Each row of a before or after table is a point. The points were changed in one or more steps. Then noise was added and the rows were shuffled. The steps act on columns, c1 being the first. What was done? A step turns or swaps two columns, mirrors them in a line or flattens them onto one, adds a multiple of one to another, or multiplies or shifts one. Angles are multiples of 10 degrees, from the lower column toward the higher: turns from -170 to 170, lines from 10 to 170 but not 90. Use the fewest steps. Two steps may share a column if one is a turn and the other turns, adds or multiplies; they go together, in the order done. Otherwise the lowest column goes first.

Before, 9 rows:
[[ -3   8]
 [  2 -11]
 [-14 -20]
 [  9  10]
 [  5   1]
 [  1   1]
 [  9 -19]
 [  5   1]
 [  0   2]]
After (9 x 2):
[[  0 -60]
 [ -1   3]
 [  0  24]
 [ -1 -57]
 [ -1   3]
 [  1 -32]
 [  0  30]
 [  0   6]
 [  1   2]]
Steps: multiply c1 by 0; multiply c2 by 3

Before, 8 rows:
[[ 39   0  -6  -3 -13  -2]
 [-15  -2   2   1  -5  23]
 [ -1  35   9   0   2   1]
 [-11   2  37 -60 -36   1]
 [-11   0   2 -33   3  -1]
 [-13  -6  17 -21   2 -35]
 [-10  -5  -3  -8   7  19]
 [ 26 -18   7  -2  10  24]]
After (8 x 6):
[[ 24  18  14  -5  -8  16]
 [ -1 -15   3   1  33   6]
 [ -9   9   8  -6   0  10]
 [-12 -33  16 -58 -13  20]
 [-10   2   2 -33   2  -2]
 [ 42 -11  -2  -5  -7  -3]
 [-14   6 -10 -20  -6 -12]
 [-15  -4  11   2  -3  15]]
Steps: mirror c2 and c5 in the line at 60 degrees; flatten c3 and c6 onto the line at 50 degrees

Before:
[[  1 -14   9   9 -15   3  -5 -14   9 -20   7]
 [  9   0 -12   2  -5   4  -5   9 -22   8 -18]
 [  1  13  12 -35  -8   2   4 -11  -6   5   4]
 [  3 -17 -10 -17   3   9 -16 -23   6  -3 -22]
 [-12 -14  22 -19 -19  -4   9  -2   0 -11   8]
 [ 22 -30   9  -6   1   0  16 -25   7 -11  29]
 [-34   0  10  -6  -1  -2   6  -8  15   6   9]
 [-21  13 -16 -12  -7 -12  -3  13  24   5  13]
 [ -7  -4  -1 -15   4   5 -26   2  -4  -3  28]
 [-11 -11  -4  -4 -24  -5 -20 -14  28  14  -8]
 [ -1 -24  -1 -13  10   5  -1  22 -25  -3  12]
 [  5 -17   8   3   3 -29 -17   9   0   5   5]
 [  1  -1   7 -21  -7  28   9  24  14  -3  -3]]
After (13 x 11):
[[  4 -48  -6  -8  11  13  10  20 -33  -4  13]
 [ -1 -35   2  15   4 -25  10  19  17   5   5]
 [  5 -28 -30  -1 -19  -3   6   0   4 -10   9]
 [  5  -2 -19 -13  -6  36   6  14 -11  -2  -3]
 [ -2  -8   3   3   4   5  30   1  -7  -3  28]
 [ 32 -27  -1  14 -15  -3  -1 -14  10 -20   7]
 [-33 -22  10   4 -24 -10  18 -11  35  14  -7]
 [ -7  26 -27 -14  -9   0  20 -10  -4   6   4]
 [ -3   0  11  -4  -4   7   2   7 -26   8 -18]
 [-28  26   8 -15  -6  -7  11  17  29   5  14]
 [  7 -34   5  -9   4   0  23 -24   6  -3 -22]
 [-44   1 -13   0  -1  -5  -1  -6  18   7   9]
 [ 39 -60 -16  -5   1  -8  -8 -24  14 -11  29]]
Steps: add -1.5 times c10 to c1; multiply c2 by 2; turn c4 and c7 by -140 degrees; turn c3 and c4 by 140 degrees; turn c6 and c8 by -20 degrees; add -0.7 times c6 to c9

Before:
[[ 19  21  -2   1 -10 -26  -6   4  -9   0  -8   0   5  -7  14  14 -18 -14]
 [  3   1  11  11  14  11  -1 -11  11  12  -3 -23   1  15  10 -17  39  -8]
 [  8  14  -9   3 -12 -11  13   2  -4  -1   5 -22  -2 -14  23   9 -12   9]
 [  6  19  16   3  -3 -16   6   7   8 -17  11  -3  -2  -3  11  22 -14   2]
 [ -8   2  22  14   2  14 -19  -8  -4   3   6 -19 -17   1   4 -36  29  -5]
 [  5  -1  12   3   2  26  -7   8   9  -9  -3 -30  -8  -1   5 -27  34 -24]
 [ -3   6  -1   1  22  24 -16   0  -6   2   3 -23 -19   7 -17 -19  41  -8]
 [  8  17  -2 -13 -18 -37  21   9   7   6  11  -4  -4  -3   5   7 -23 -11]]
After (8 x 18):
[[ -2   6   0  -1  50  25 -14  14  -6   5   3 -22 -19   4 -17 -17  41   7]
 [  4  18   1  16 -21 -16   7   4   8   5  10  -3  -3   3  11  23 -14 -19]
 [  2   3  11  10  53  12  -2   1  11   5  -3 -24   0  10   8 -17  38  17]
 [ -9   2  15  23  21  14 -19  -5  -1   3   6 -18 -19  -2   3 -37  30   5]
 [  6   1   2  12 -11  26  -8   6   8  25  -2 -29  -7   0   5 -28  35  -2]
 [ 19  22   0  -2 -31 -26  -6  -4  -9  13  -8   0   5  -8  14  16 -17   1]
 [  9  16 -12  -1 -59 -39  21  -3   7   8  11  -5  -4  -5   3   7 -25   7]
 [  9  14   4  -9 -32 -12  15  -6  -3  -8   6 -22  -2 -12  23   9 -11  -9]]
Steps: swap c3 and c4; turn c5 and c8 by 40 degrees; multiply c5 by 3; turn c10 and c18 by 110 degrees; turn c14 and c18 by 20 degrees

Before:
[[  0 -38  32 -18  38  15  13   3  -8 -41  39 -10 -39  25  -5  11  10  15
   -6  21   0 -10  15   7  15 -18 -35   7  35  45   6 -23]
 [-44  22  -8   2  -1  -1  14   2 -14 -11 -30  18  -2  -7  16  -2  15 -19
  -20   0 -10  -7 -20  13  -6   9  -2 -29  -4 -31 -26 -15]
 [-17  23   4 -14  10   6  -1  18 -10 -30  -4  -6  39   3  11   1   5  -3
    0   4  -9   5  10  17   0  27   8  -9 -14 -34 -22  -3]
 [-20  14 -19 -18  -6  -7   0  -5 -13   1 -11   2  16  -8  19 -11  -9  20
  -22 -31  -8   5  -9   7   1   4  18 -26 -20 -14 -11  17]
 [ -3 -42   9 -17  38  38  12  35 -25 -12  53 -30 -49  18 -27  20  27  18
    8  14  -4 -12 -14   4  17   2 -10   2  47  23  29 -32]
 [-20  27 -10   9 -25  20  30  10  -2 -17 -18  24  12  12   5   1 -24  10
    6   4 -19   1  -9   1   9  20  19 -31  -9 -12 -20   3]
 [-23  32 -23   9  -1  -6  -4 -11 -25  11  -1  16  16   7  15 -17  -6   3
   12  21  -9 -12   0  17  10  -7  19 -10 -13 -31 -32   3]
 [ -5   3  -7  20 -16   4 -23  10 -22 -11 -20 -11  12   7   7   1   2  -3
   -3  -1  -7  -2  -4  11 -14   9  12 -32   6  -4 -49   0]
 [ 36  26   1   3 -19 -15 -41 -14   6 -36  -9  -5 -18  11 -33  -8  -1  -4
  -16   6   9  17 -10   5  18 -15 -20   0 -11 -60  28  18]
 [ 32  23 -14  26  28 -11 -51  17  26 -37 -18  -2 -24   4 -12 -32  -1 -14
   -4   8  -6  12  -1  17   8 -16 -10 -13 -24 -26  39  19]
 [-16 -46  29  11  44  32   5   9 -15 -10  40 -15 -36  25 -41  14  17  11
    8  -6  -4  -1   2 -21  14   2 -37  29   4  30  16 -29]
 [-15   5 -26   2  -5  -4  15 -14  -7  -2 -40  -1  13  -6  10   3 -10 -18
  -12  14   5  -3  12   0   4  27  30  -4  -2 -25 -11  19]]
After (12 x 32):
[[ 33  23   0   5 -23 -17 -42 -15   5 -36 -10  -6 -16  12  30  -8  -2  -2
  -14   8   7  18   1   4  19  -8 -26  -5  -9 -58  27  17]
 [-42  21  -5   4  15  -3  15  -2 -16 -12 -30  18  12 -10  -3  -6  14 -20
  -21  -3  -8  -6 -20  11  -8   7  -5 -27  -2 -32 -25 -15]
 [-24  14 -20 -18  22  -8  -2  -3 -13  -1  -7   5  21 -10   1 -10 -10  20
  -21 -31  -9   6 -16   7   3  -7  23 -16 -21 -12 -11  13]
 [-22  23 -11   7  15  19  30   9   1 -19 -19  27  23   9  23   1 -19   6
    8   4 -13  -1 -12  -1  12   9  29 -22 -10 -12 -21   0]
 [ 31  25 -14  23 -19 -14 -51  19  30 -37 -17  -1 -22   5 -22 -30  -1 -16
   -4   8  -4  12   4  17   9  -6 -14 -21 -20 -22  37  17]
 [ -3 -38  37 -18 -14  12  16   4  -9 -43  39 -12 -37  27 -33   9  11  16
   -6  23   0 -11  18   4  12   1 -47  -7  36  45   7 -23]
 [-13 -45  28  15 -52  32   1  10 -14 -11  39 -16 -42  27 -29  12  15  13
    8  -6  -6   3  17 -23  16  23 -48  17   4  27  17 -32]
 [ -2  -1 -10  15  11   3 -21   8 -21 -13 -21  -9  19  10  14   0  -1  -1
   -4  -1 -11   0  -7  13 -17  -4  18 -24   4  -4 -51  -2]
 [ -4 -45   6 -18 -38  40   9  32 -23 -12  57 -30 -44  17 -26  21  29  18
    7  11  -4 -13  -3   5  13  28 -12 -16  48  24  25 -30]
 [-22  31 -24  10  15  -8  -3 -12 -27  10   0  15  18   5  -6 -15  -5   1
   15  19 -11 -11  -3  19   9 -16  23   1 -10 -32 -30   4]
 [-16   9 -27   0  14  -7  14 -16 -11  -1 -40   0  16  -6   1   2  -7 -23
  -11  13   5  -3   8   1   6  22  40  -1   2 -24 -10  19]
 [-15  19   1 -17   7   7  -2  20 -11 -31  -4  -7  38   4 -14   0   5  -5
    0   2  -8   2   9  17   2   2  12   5 -17 -32 -22  -1]]
Steps: turn c5 and c15 by -110 degrees; add -0.3 times c5 to c23; turn c13 and c28 by 20 degrees; add -0.5 times c13 to c26; multiply c27 by 1.3

Before, 8 rows:
[[-39  31   5  28 -22  -2  21  13  21  23  -7  38  20   2 -35 -18  26 -37
  -13 -13   6 -29  35 -13 -26 -34 -22  35  16  19 -18 -14  58  34 -25  29
    1   1  -9   0  30 -29 -25  18  21  24 -39 -30  17 -30  11 -40 -25 -15
   21  30   6  -5 -11  23  32  26 -47  -4]
 [-30 -10   2 -22  10  44 -14   9 -20  -7  -6  29 -22 -12  20   5  22 -21
   19  17  16 -18 -23   5  11  22  14  -5 -24 -13   8  -5  -4  18  22 -16
  -22  14   1  17 -16   7  19  -2   1  17  16 -19  -2 -12  -1 -17  -9 -20
  -21  -3 -18  30   6  37  11  -2 -24  19]
 [-51  -3 -11 -10 -10  14  11  11   9   3 -11  35 -13 -11  11   1  31   5
   10   1  28  -4  -7  -9 -10  -5  11   4  -3 -15  11 -16   6  -3  17   0
  -22   3 -15  44  -8  -2  26   7  15  21  30 -18  21   5  -2 -21  -9   5
   -4   3   0  33   0  23  18  24 -28  22]
 [-27 -16  29  11  34   6  16 -20  27  28 -24  -4 -25  15   3 -30  -4   2
  -13 -11 -27  43  -5  16   2   7  -9  -4   4  19  14  13  18  -1  -6  -6
   16   2  12   3   1 -16 -30 -14 -28 -30 -37   9 -18  -8  36  13 -30  17
   -3 -10  45 -19 -25 -26   3   7   6 -11]
 [-24 -12 -10 -14  14  40 -13   0 -20 -17  27  24  -2 -26   1  28  21  -2
   21  12  25   6 -19  -2 -38  16  20 -19 -16 -17  17  -7 -13   7  38 -21
  -18  19   0  37 -21  29  21  -5   7  26  19   1   5   9 -33  14  -1  -5
  -10 -17 -10  22  11  19  20  -7 -19  23]
 [ -3   1  28  -8  22   5  14 -31  41  18 -19 -21 -17  -6  -8  10  -1  -5
  -11  -7 -22   9 -14  23   8  -1 -16   1   6  23   8  10  19  15  17  -9
    6 -13   1 -21   3 -22 -26  -8 -35 -19 -25  11 -28  -4  10 -35 -48  29
   17 -10  39  -9 -19 -27  19  10   3 -32]
 [-15   1  -8 -17   6  32 -11   2 -13 -13 -10  25 -13 -24  11  -2  29  -9
   18   7  23  16 -10   7 -17  11  16 -15 -10 -11   9 -41   1   4  18  -1
  -57  -3 -15  32   1  19   0   5   8  22  13 -20   3   6 -16   0   1 -22
  -16   2   5  30   1  39  30  10 -23   2]
 [-13  -3  60  -6  22  -9  34 -10  10  22 -16 -18 -10 -10   9 -13  -6   3
  -20   5 -30  25 -21  13  -3   3 -24 -13   8  32  -1  29   0  21  -2  -7
  -10  -4   4  -9  12 -16 -22   0 -17 -14  -7  22 -27 -20  28 -13  -5  15
   27  -3  30 -29 -19 -10  13   3   5 -26]]
After, 8 rows:
[[-13  -3  60  -6  22  -9  34  -9  10 -14 -16 -17 -10 -10  -9 -13  -6 -16
  -21   5 -30  26 -21  14  -3   9 -25 -13   8  32  -1  -3 -10  21 -13  -6
    1  -3   4  -9  12 -16 -22   0 -17  -2  -7  22 -26 -20  28 -13  -5  14
   27  -3  23 -29 -19  -9  14   3   4  44]
 [-30 -11   2 -23  10  44 -14   8 -21  21  -6  29 -22 -13  24   5  23 -18
   19  17  17 -19 -23   5  12 -14  -2  -6 -24 -13   7  -8 -21  18  16 -16
   -5  14   0  17 -16   7  19  -2   1  23  16 -19  -3 -12  -2 -18  -8 -20
  -21  -2  -6  29   6  36  12  -3 -24 -25]
 [-52  -2 -11  -9 -10  14  11  11   9  -6 -11  35 -12 -12  16   1  31   3
   11   2  28  -4  -7 -10 -10   4   2   4  -3 -15  11  12 -22  -4  21  -1
    7   4 -16  44  -8  -2  26   8  15  16  29 -18  21   5  -3 -21 -10   4
   -4   3   2  33   0  23  18  24 -28 -24]
 [-23 -12 -10 -14  15  40 -13   0 -20  10  27  25  -2 -26  13  27  22   0
   21  12  25   7 -20  -2 -38 -21  15 -18 -17 -17  17  -2 -18   8  26 -21
  -13  19   0  38 -21  29  21  -5   7  38  19   1   5   9 -33  14  -1  -6
  -10 -16   0  22  11  20  20  -7 -19 -26]
 [-27 -15  29  11  34   5  16 -20  27 -16 -24  -4 -25  15  -3 -30  -3 -22
  -13 -11 -27  43  -6  15   3  10  -8  -4   4  19  13  19  16  -2 -30  -6
   18   3  13   3   1 -16 -30 -14 -27  -6 -36   9 -17  -8  36  13 -30  17
   -3  -9  32 -19 -24 -27   3   8   6  29]
 [-15   0  -8 -17   6  31 -11   1 -12  14 -10  25 -12 -25  18  -2  29  -1
   18   7  23  17 -10   7 -18 -13   5 -15  -9 -11   9  34 -57   4  21  -1
    1  -2 -15  33   0  19   0   5   8  18  13 -20   3   6 -16   0   0 -22
  -17   2 -17  30   1  39  29  10 -23 -12]
 [ -3   1  28  -7  22   4  14 -31  41  -5 -19 -22 -17  -6 -15  10  -2 -13
  -11  -7 -22  10 -14  23   7  13  -6   2   6  24   8  17   6  16 -19  -9
   19 -14   1 -21   3 -22 -26  -8 -36  17 -25  10 -28  -4  11 -34 -48  29
   16 -10  16  -9 -19 -27  19  11   3  46]
 [-39  31   5  27 -22  -1  21  13  22  21  -7  38  20   2 -42 -18  27  -7
  -13 -13   6 -29  35 -14 -26  51   6  35  16  19 -18  14   1  34  24  29
   58   1  -9  -1  30 -29 -26  18  21 -25 -39 -30  17 -29  11 -40 -25 -16
   21  30  -7  -5 -12  23  32  27 -47   1]]
Steps: turn c10 and c18 by 120 degrees; turn c18 and c26 by 140 degrees; turn c15 and c27 by -40 degrees; turn c32 and c57 by -140 degrees; turn c57 and c64 by -150 degrees; swap c33 and c37; swap c35 and c46

Before, 8 rows:
[[-26 -23  -1  18   4   1 -18  -2 -10  -1  -4 -19 -51  -4 -12  -2  25 -19
  -22  -4  -9  -3   1 -22  -6  18  26   4  -5 -16 -16  -8  -9   6   0   5
   -8   1 -16   2  16  -7 -20   5  -9 -43   0 -10 -11  -8  23  -7  24  14
    6   2 -18   0  10  12  10 -36   9  24]
 [-23 -39  12  41  -7  -1  -3   6   0  17   4   8  -4  37  12 -19   9 -11
  -15  17   0  -6 -27  -5  17  -7   1  -6   5  27 -31 -10  13 -29  -9  20
  -26  23  23  12 -21 -42 -23  -8  -6   9  14   6 -19 -10 -19 -16   0 -24
    7   1 -12   2   9  -6  -5   7  11   0]
 [-14   3  -4  14  17   8 -40  22 -14   3 -15  25  15  17   2   9  45  -2
   -4   3  28 -30  22  -5   5 -13  15  20 -41  -6  -1 -24  -2  -6   3 -37
    3   0 -22  -7 -33  30  -1   9   3  22  14 -10 -11 -14   8 -16  10 -15
   21  18 -18  -6  -3 -23   1 -14 -43  -6]
 [  5 -14 -20  25  -4 -20 -14 -10   0 -15  -8  27 -18 -12  15 -23  -2   6
   15  15 -20  -5  15   0   8 -14  -4  -4  -3  26 -15  13  20   6  -2 -21
   -4 -22  -2  24  11 -36 -12  33  -9  -1 -16  17   0 -16  16 -18  11   8
   -3   7   3 -29  24  25  -2  17  -3   0]
 [  5   6   0 -20 -13  -3  15 -18 -30  -5   1 -23   0  15 -16   4   9   6
   39 -19 -11  -6 -11  11  13  -2 -30  12  18   6 -19  23 -22  23  -4 -46
    5  -6 -17   4   6  -2 -14  12   1  20  -8  -8 -22  -9  22  11  17 -30
   -3  -1 -10 -33   2  11  -7   1  22  47]
 [ 18  -8 -29  20   6   8 -12  -8   6  -5   6  19  13   0  19  12 -12 -10
    8 -10 -18  10  18   0  19  -1  29 -25  21  -9 -13  -2  -8   0 -16 -12
   13   9 -34  -3 -11 -16  14  27   9  34 -12  -8  14 -13 -27  -2 -13 -23
  -12   0   2  13 -19  -9 -25 -21   4   1]
 [ 20  28   1   6 -25   5   7 -28  12   2  -4 -19   2 -10 -15 -12   4   1
    6  -7 -14  23 -17  28  -5 -20 -11  10 -15  -3   1 -20 -20 -16  17  -6
  -22  -4 -13  -8   6  13 -14 -10   0 -19  -5 -10 -33   0  -9 -16   8 -40
   -7  28   8 -22   4 -13  36  19 -21  26]
 [ -3 -21 -10 -13 -21   0  -1   6  18  12   7  14 -32  17  16  -7   8 -32
    8   5  11   0 -17  -7   1   8   0 -19   6  10  -7  -6 -35   9  -3 -14
   -9 -17 -30  19 -17  21  14   7  -4   8 -15  -2  -9   7   1   5   6   9
    8 -17  28   9 -33 -15   1  12   1   2]]
After, 8 rows:
[[ -3 -25 -11 -13 -20  -1  -2   5  19  18   8  14  28  17  15  23  13 -31
    8   4  12   0 -16  -6  -1  30   0 -17  33   9  -6  -7 -34   7  -3 -16
   -7 -17 -33  19 -18  23  -6   7  -4   8 -16  -3  -8   4   0   7   5   9
    5 -16  30   9  26 -10   3  13  -6   3]
 [  5   3   0 -19 -13  -3  15 -18 -29 -13   1 -25   5  15 -18  -5  -8   5
   38 -18 -11  -7 -13  13  13  -3 -30  11   7   3 -21  25 -24  24  -6 -45
    6  -8 -17   3   4  -3  -1  14   0  19  -9  -6 -22  -7  28  10  20 -29
  -16   1 -11 -32  -1   8  -8   3 -15  48]
 [-22 -40  14  41  -9   1  -5   5   0 -16   4   9   8  34  14  12  -4 -10
  -14  20  -4  -4 -26  -4  17 -16   2  -4  -5  27 -29 -11  14 -29  -8  21
  -26  20  26  12 -19 -44 -25  -6  -8  10  14   5 -19 -10 -25 -15   0 -23
   -4  -2 -11   1 -16  -4  -7   7 -11  -1]
 [-26 -22  -4  18   4  -1 -17   1 -11 -18  -4 -18  57  -3 -12  -4  13 -17
  -22  -4 -10  -4   0 -23  -4  13  25   3 -21 -16 -15 -10 -10   7   1   6
   -7   2 -13   2  17  -6  -8   7  -6 -42   1 -13 -11  -9  31  -9  24  16
    0   1 -21  -1  -6   6   9 -35 -13  24]
 [-12   3  -5  13  20   7 -39  24 -15   2 -16  22  18  19   2  -5 -44   0
   -4   5  29 -29  22  -6   5 -12  16  18 -59  -7  -2 -24  -2  -5   3 -37
    4   0 -21  -8 -34  28  -1   9   3  22  17 -12 -10 -14  11 -16  12 -15
   44  18 -19  -6   6 -18   1 -12  19  -8]
 [ 20  29   1   7 -25   4   8 -28  13 -13  -5 -19   1 -10 -16   9  -2   0
    7  -6 -14  23 -16  27  -1 -22 -10  12 -10  -5   1 -21 -20 -15  19  -9
  -22  -7 -13  -8   7  13  -7 -12   1 -17  -6 -11 -31  -2 -12 -15   8 -39
   10  24   8 -23  -8  -7  35  18  21  26]
 [ 18  -7 -30  20   6   8 -11  -8  10  12   7  19 -18   0  17  -3  -1  -9
    5 -10 -18   9  20   0  18  12  28 -23  25  -8 -12  -3  -8   0 -17 -13
   15   8 -34  -4 -12 -17  10  27  10  33 -13 -10  15 -17 -36  -3 -13 -24
  -10   1   2  13  21  -9 -24 -22   5   1]
 [  4 -14 -19  27  -6 -22 -17  -8   0 -16  -8  29  15 -12  15   7  12   6
   17  15 -22  -4  15   1  10 -30  -5  -3   2  27 -19  14  21   7  -2 -20
   -5 -23   0  24  12 -34   8  32  -9  -3 -19  17   0 -14  21 -17  10   8
   -3   9   2 -28 -33  19  -2  17   3   2]]
Steps: turn c10 and c43 by -70 degrees; turn c13 and c17 by -140 degrees; add -0.7 times c59 to c26; turn c16 and c59 by 150 degrees; add 1 times c57 to c29; multiply c51 by 1.3; mirror c55 and c63 in the line at 160 degrees; multiply c60 by 0.7
